Each row of a before or after table is a point. One or more steps were done to the points. Then noise was added and the rows were shuffled. The steps act on columns, c1 being the first. What was done? A step turns or swaps two columns, mirrors them in a line or flattens them onto one, adds a multiple of one to another, or multiplies or shifts one. Angles are multiples of 10 degrees, from the lower column toward the higher: turns from -170 to 170, lines from 10 to 170 but not 90. Use the fewest steps. Two steps may share a column if one is a turn and the other turns, adds or multiplies; they go together, in the order done. Otherwise the lowest column goes first.

Before (13 x 2)
[[-38 -41]
 [-21  12]
 [-51 -20]
 [ 33 -10]
 [ 30   4]
 [-23 -32]
 [-33  50]
 [ -1  -1]
 [ 31  28]
 [-41  37]
 [ 20   8]
 [  3  47]
 [ -3   7]]
After (13 x 2)
[[ 20   8]
 [-51 -18]
 [-56   6]
 [ -9 -22]
 [  6 -59]
 [-38  11]
 [ 20  27]
 [ 25  16]
 [ -1   0]
 [ 42  -1]
 [  3  -8]
 [ -8 -54]
 [ 33 -35]]
Steps: mirror c1 and c2 in the line at 20 degrees

Before (10 x 8)
[[-60  11 -17  -7 -30  14  12 -32]
 [  5 -22 -17 -37  18 -39 -17  30]
 [ -1 -11  -9 -40 -38  -2 -14  18]
 [ 35 -34   3 -27   7 -12 -11  17]
 [ -6   3  12 -13 -23 -30 -11  13]
 [ -2 -19  22 -31   2 -12  -7  24]
 [-51   4 -24  14 -19  10  18  21]
 [  1 -12   2 -19  -6  -1 -46  14]
 [  0 -41  -1 -12 -22 -25 -21   9]
 [-35  29 -33  18 -21   6  23  -9]]
After (10 x 8)
[[ -3 -12 -11 -39 -37  -1 -14  18]
 [ -1 -40  -1 -11 -22 -25 -21  10]
 [-51   4 -61  14 -19  10  17  20]
 [ -6   2   8 -14 -24 -31 -11  13]
 [-61  12 -58  -6 -30  13  12 -31]
 [ -2 -19  19 -31   4 -12  -8  25]
 [  6 -22 -13 -38  19 -38 -17  31]
 [ 35 -33  28 -25   7 -12 -11  18]
 [  1 -12   3 -19  -6   0 -46  15]
 [-35  29 -56  18 -22   5  24  -8]]
Steps: add 0.7 times c1 to c3

Before (11 x 12)
[[-10 -31  27  12  19 -45  -4   5 -31  -8 -49  30]
 [ -1  22  -5 -11 -23  -2  47  17  -2   9  -1   3]
 [-25   8  16  -3 -18  -4  31  -6 -38 -16   1  10]
 [ -4  23  17 -16  28   0  35   7  16  12   7 -34]
 [-18  -9  -2  11   5   9   7  17 -24 -28 -25  35]
 [-12 -15  32 -10   3  11  36  19  40   6 -21 -31]
 [  5  22  33 -14 -16  12  25  22 -34   8   9  31]
 [ 52 -56  40   6  47 -15   4 -19  -1  -9 -54 -27]
 [ 16  -2  21   3 -24   2 -29   0 -30 -14 -27  18]
 [  8  -7  17  32 -22   8  -1  11  -5 -11   7  20]
 [  6 -14  14 -12  18  18  16 -23  18  24  -2  18]]
After (11 x 12)
[[ -1   9  34 -23   1  -1 -34   0  -3 -20   9   5]
 [-16 -22 -26  59 -16  51 -30  -1  -1  22  39 -26]
 [ 11  -7  -3   4  -9 -14 -49   6  43 -19  20 -32]
 [ 10   7  -9 -23  -7   4 -39   5 -34 -21  -2  30]
 [-46 -11 -24  38   1 -11 -16  10 -31  -2  39  29]
 [ 17  -4   1   9 -20   7 -19 -32  21   9  -1  15]
 [ 10  -5   4  17   9 -18  -4  35 -23   1  22  36]
 [  6  -3 -13  -5  38  11 -11  14  -7  -3  -5  21]
 [  1   8   9  15 -27   0 -41  -7  18 -12 -12 -34]
 [  2  -2 -34  -9  13  15   8  12 -30   6  33  20]
 [ -2   6   5 -18   7 -23 -34  13 -37  12   6  12]]
Steps: swap c1 and c6; multiply c2 by 0.4; turn c3 and c7 by -140 degrees; turn c4 and c5 by 120 degrees; turn c4 and c11 by 160 degrees; mirror c8 and c10 in the line at 150 degrees
